Each wall is flat, endless, passes through zero and stands at right angles to its row. A trip goes straight from one point to another. List the walls that it crosses, first one first.
In the rows, zero is written as 128.

Walls:
(1): [165 192]
(2): [ 98 196]
(3): [163 103]
(4): [129 158]
(5): [235 156]
Trips:
[143  56] to [ 93 116] => 3, 2
[81 93] to [93 72] => 3
[ 94 115] to [195  87] => 2, 3, 5
[79 99] to [ 72 145] => 2, 4
[132  83] to [159 155] => 5, 1, 4, 2
[123  63] to [115 210] => 3, 2, 4, 1, 5
[140  73] to [131 109] => none
[120  99] to [184 111] => 5, 1

Walls:
(1): [139 110 115 150 156  83  90 185 115 166 202]
(2): [ 62 127  94 123  94 197 176 134 122 117  54]
(3): [177 174  34 113 144 113 120 106 150 112 149]
(4): [121 118 138 114 151 144  92 118 183 130 162]
(5): [100 128 125 162 116 175 140 139  41 160 126]
Trips:
[104 159 179 115 165 149 173  93  89 143  84] to [110 106 144 144 151 194 151 144 105 111  79] => none
[159  61 194  61 124 129  50 149 184 105  74] to [111 130  56 180 123  60  99 149  51  95  91] => 1, 4, 3, 5, 2
[119  97 151 107 101 134 104  80 110  88 119] to [140 135  48 104  56 104 107  90 101 196 122] => 4, 5, 3, 1
[155 123  95  87 200 169 158 116 115 167 214] to [142  75 137 147  90 113 109  89 184 236 113] => 5, 3

Walls:
(1): [159  65 123  95 126 118 145 142  62 120  90  76 128 147 145 167  60  97
 135 169 129 144  94 136]
(2): [103  88  90 132 105 194 195 144 108 152 141 150 118  82 121 103 128 153
 108 114 136 144 140 115]
(3): [106 148 111 149 111 101 164  99  90  84 140 154 173  89 175 126 118  99
 135 137  63 131 187 109]
(4): [169 132 171 129  85 146  81 141 124  66 239 118 146 149 138 124  92  94
  35 126 185  78 164 119]
Trips:
[145 145 124 122   8 169 140 148 136 109 164 138  83 128 101 136 113  77
 141 106 127 122 102 178] to [ 99 190 157 127 128 139 141 112 173 128  79 172  99 123 132  98 168 147
 177 115 156 140 118 117] => 1, 4, 2
[166 145 189 123  51 131 151 131 191  86  97 123 164  68 131 162 124 128
 171 121 174 170   7 127] to [147 126 106 172 161 130 185  20  49 139 115 140 184 147 153  47  77 106
 111 143 109 144 168 122] => 3, 2
[110  92 115 138 130 121 118  76 136  79 161  75 115 119 149 144 160 177
 143  96  95 138  91  79] to [136 126 176 107 109 191 136 131 135 162 129 107 121 131 122 146  99 169
 140 138 196  74  60  48] => 2, 3, 1, 4
[ 45  89  71  98  93 171  82 144 103  96 138 100 140 116  87 100 106 172
 195 162  76 114  62 172] to [115  80 122  90 151 157 153 159 124 194 122 125 154 139 127 139 185 146
 107  75 175 162  65  96] => none
[151 147 102 118 153 123 111 104 171 137 139 142 141 116  64 193  99 148
 150 130 130  81 151  98] to [ 87 160 138 144 115 157  83 173  81 117 106  97 155  74 130 119 153 107
 118 149  84 100 145 122] => 3, 2

Walls:
(1): [156 176 121 133  63 108 161 125 204 158 172 154 149 131  90 129 153  87
  91 130 189 115  74 146 116 123 138 143 124 128 151 105 178 103 139 116
 153  90 179 153 122 102 148 164 192 130 181  99]
(2): [134 138 132  46 102 181  95 108  87 191 116 129 183 121 186  93  88  33
 116 128 154  93  95 173 130  60 154 143  98 130 119 158 145 114 122 124
 112 151 152 192  85 147 116  91  98 198 103 106]
(3): [150 121 135  56  81 133 167 155 173 159 109 129 107 148 130  67 147 128
 107  91 132 161  73 125 147 153  86 123  92  86  44 137 143 121  98 148
 142 142 130 144 142 124 157 134  86 162  94  84]
(4): [153  69  99  77 119 138 115 128 134  94  87 144 144 167 123 120 167 187
  89 114  98 165 115  78  82 103 123 154 140 194 178 154  92 106 197 152
 115 112 102 160 154  94  96 108 117 133 108 179]
(5): [127 118 138 125  78  47 141 152 177 123  83  99 136 134 148  91 137 140
 127 111 129 117 173 123 156  95 175 149 128 162  83 140 119 138 121  96
  41 107 166 137  95 155  77 130 145 128 100  97]
Trips:
[143 125 115 184  97  71 121 105 142  98 122  81 183  59  95  93 104 110
 120 147 184 150 137 120 162 109 185 137  45 149 116 189 123 130 115 131
 106 131 136 134  82 130 145 185 100 138 159 128] to [127 135 133 190 102 107 183 117 154 146  62 168 170 152 155 119 178 163
 102  76 116 150 153 164 131 102 147  81 144  35 168 164 135 157 138 118
  78 110 111  89 108 102 139 107  74  95 197 161] => 2, 4
[120 158  99 154 157 118 106  89 133 106 100  72 139 107 102 155 139 229
 123 127 140 126 170 149 124 133 163 168 167 186 225 114 163 134 120 109
 165 123 147 143 111 100 103 101  72 127 174 149] to [135 189 166  80  91 116  66 226 108  81 110 122 107 132 169 146  51 108
  94 122 149 144 151 143 145 173 156 122 112 156 180 102 143 119  76 168
 185 141 104 153 107 145  93 204  80 162 106 108] => 2, 4, 3
[141 103 136  67  52 124 156 150 143 168 151 100 154 120 160 205 104 112
  98 144 143 172 173 150 143 117 117 158 118 110 140  96 111  56  98 111
 170  78 131 130  97  98 137  97 136 131 120 101] to [145 129 146  83 135 176 132 113 103  93 107 122 139 144 111 149 142 140
 137 118 120 138 144 146 182  94  43 152  95 124 134 112 130 110 132 107
 145 144 124  12 135 134 105 159 126 170 129 129] => 5, 1, 4, 2
[184 148 117 165 120 120 127 123 189 152 109 104 129 128 138 118 125 114
  89 177 160 125 123 159 105 115 168  96 134 151 133 131 162 123 150 138
  89 134 165 135  98 150 142 105 118 168  78 132] to [130 167  89 144 188 176 106 128 124 176 147 135 104 150 149 130 219 108
 182  80  64 151 116  85 113 117 143  71 120 155 125  79  94  87 219 135
  88 138 145 146 170 178 141 155 127 128  97 107] => 4, 3, 1, 5, 2
[178 178 118 170 184 134 122 167 121 109 140 114 104 228 125 133 144  82
  76 120 164  84 101 138 124 125 117 102 142 130 114  84 138 160 131  99
 131 106 130 102  64 111 178 157 144 168 145 176] to [113 117 156 187 132 109 202  98 147 155 121 106 129  95  77 149 134 119
 144  58  75  52 104 125  95 125 139 128 175 118 120 155  89 109  82 153
 140  95  73 104 133 135 164 140 142 102 151 170] => none
[135 174  96  98  67 159 163 176 144 137 122 183 158  82 109 125  88 156
  90 142 131 136 134 128 171 186 121 143 164  91 188 131  99 158 143 233
  82 131 141 100 179 124 204 117  56 130 127  81] to [148 200 156  84 157 197 152 184 147 132 118 124 125 150 139  97 129  99
 112 121  89 170 148 117 108 118 104  45 164 138 102 119 132 131 191 152
 131 138 117 100  76  21 138 153 131  93 120  90] => none

Walls:
(1): [122 128  77  95  74 103 112 117 142 131 111  92  38  64 110 136  97 109
 188 115  87 108  55  57 115 106 185 140 155 155 141 122 122 198  92 197
 177 173 159 137 146  86 180  86 100 102  86 122]
(2): [186 100 190 168  92 111 125 122 182 150  41 193 104 125 164 121 122 160
  50  48 126 130  31  93 100 138  94 134 129 138 171 124 170 188 125 140
  55 147 158 110  98 154 110  91  76  62 165 158]
(3): [108 111  92 167  89 147 160 116 167 142 108 196 131 156 131  76 173 135
 125 101 148 140  99 108 124 161  99 117 166  64 106  91 118 238  94 115
 171  83 162 171  81  93 115  87 144 153 127 155]
(4): [ 88 122 109 120  35  79 120 195 119 104 151  92 126 176 142 141 137 119
 109 112 168 181 128 126  52 162 210  88 125  61 135  64  20 136 121 131
 165 100 143 111 188 165 111 176 111 138 191  96]
(5): [142 126 164 132 105 116 141 129 148 148 131  52 111  95 111 113 105 180
  81 119 135 181 136 150 145 173 124  87 162 153 126 143 128 118 129  87
  90 113 129 150 164 120 152 144 140 104 174 172]
(6): [120 139 141 136 137 197  92 148 136 110 121  85  69 118 103 213 108 157
 111  68 139  73 165 107 168 143 177 134 153 171 156  69 150 102 167 169
  77 106 113 137 163 148  69 144  59  87 109 106]
(7): [121 128 156 114  88 180 129 163 196 138  87  56 120 199 148  93 109 141
 143 151 100 118 125 187  98 108 194  80 117  95 161  91 114 105 120 114
 114 155 120 150 117 163 135 165 180 177  31 114]
Trips:
[ 80 211 195 125 105 172 147 218  53 147  52 152 125 138 138 132 203  74
 104  69 145 173 113 141 121 101 103 123 117 133 134 135 137 141  99 123
 132 109  62 127 116 160 155 122  68 106  94 132] to [108 160 177 151 109 161 166 125 122  59 132 158 136 201 102  90 129 111
 151 127 170 162 187 170 153  90 117 118 116  89 105 119 105 208  91 139
  56  90 128 143 129 137  91 115 139 117 184  69] => 6, 2
[114 137 137 121 124  94 166  72 142 192  73 126 155 106 142 162 176 130
 120 144 196 211  80  79  47  49 105 145 243 220 160  91 141 117 170 175
  86 123 125 119 189 164 127  81  96 115 130 168] to [121  53  90 173 198 174 120 237 119  87 153  83 149  94 168 103  87 135
 117 121 110 132 193 126 141 111 121 104 211 152 122 154 177 113 164 158
 153  96 177  84 159 109 122 153  76 109 122  86] => 2, 1
[131 162  98 157 108  98 132  80 139  82 146 122 159 128  71 153  44  99
 128 151 166 175 137 191  93  72 164 128 187 111  55 105 165 140 132  86
 107 134 218  63 149 154  55 123  97 159 120 143] to [113 154  81 144 167 153 115 117 192 169 162 111  66 127 130 150 103  98
 169 188 122 148  64 136 140  89 122 114 101  32  86 157  98 156 101 183
 180 177  98 121 142 161 173 140 147 158 141 148] => 7, 5, 1, 3
[146 101  57 151 113 149 104 116 104 113 114 110 135 105  76 171 120 167
  77 112  84 119 188 115 124 205 116  89 111 100 158 106 249  71 137 150
 222 125 133 190 164 109 151 190 137 158 111 148] to [131 125 124 134 128 121  84  51 165 154  94  67  54 112  84 118 162 224
 123  76 149 146 148 102  40 180 127 119 148 186 136 111 111 166 132 116
 149  91  95 178  90 118 118 184  82 156 139 198] => 1, 3, 4, 2
[117 133 107 200 165  51 197 110 139 128 144 227  77  89 116 186 139  94
 130 132 104  83 102  61  96 146 113 134 125  37 150  66 122 143 165 172
 136  83 116 188 127 165  93 118 141 117 133  95] to [158 137  96  92 188 141 177 102 143 100 177  86 152 115 129 133 150 124
 134 128  96 143  73 127 146 106 177 132  81 110 114  88 111 187 148 119
 167 126  92 130 197 174 145 118 157 143 102 168] => 6, 2, 7, 3
[185 165  63 164 118  99 147  86  72 153 106 110  79  72  84  98 122 165
 134  98  97 113 142  97  83 102 114 137 178 112 139 125 115 125 138 167
 189 185  96  87 129 180 112 159 192 152  97  93] to [212 108  83 111 156 114 140  67 171  80 116 129  58 144 149  95 124 201
 163  64 121 122 208  75 125 159 113 177 135 137 151 110 153  88 156 125
 133  96  89 161 162  65 132  72 132 129 140 116] => 7, 6, 3, 5, 2
[128 128 187  69 129  66 165 149 168 166 153 145  80  58 154 207 137 152
 208 133  69 179 108  93 100  87 149 130  88  96 122  78 131  64 149 117
 101 141  87 124 163  65 137 147  53  39 141 151] to [116 103 129 100 105 119 155  72 162 130  84 164  94 143 124 181 113 107
 196  99 164 165 196 120 148 113 135 213  76 128  93 127 101 114  92 118
 123 162 147 205 123 136 130 133 155 165 111 133] => 5, 2, 4, 7, 6, 3
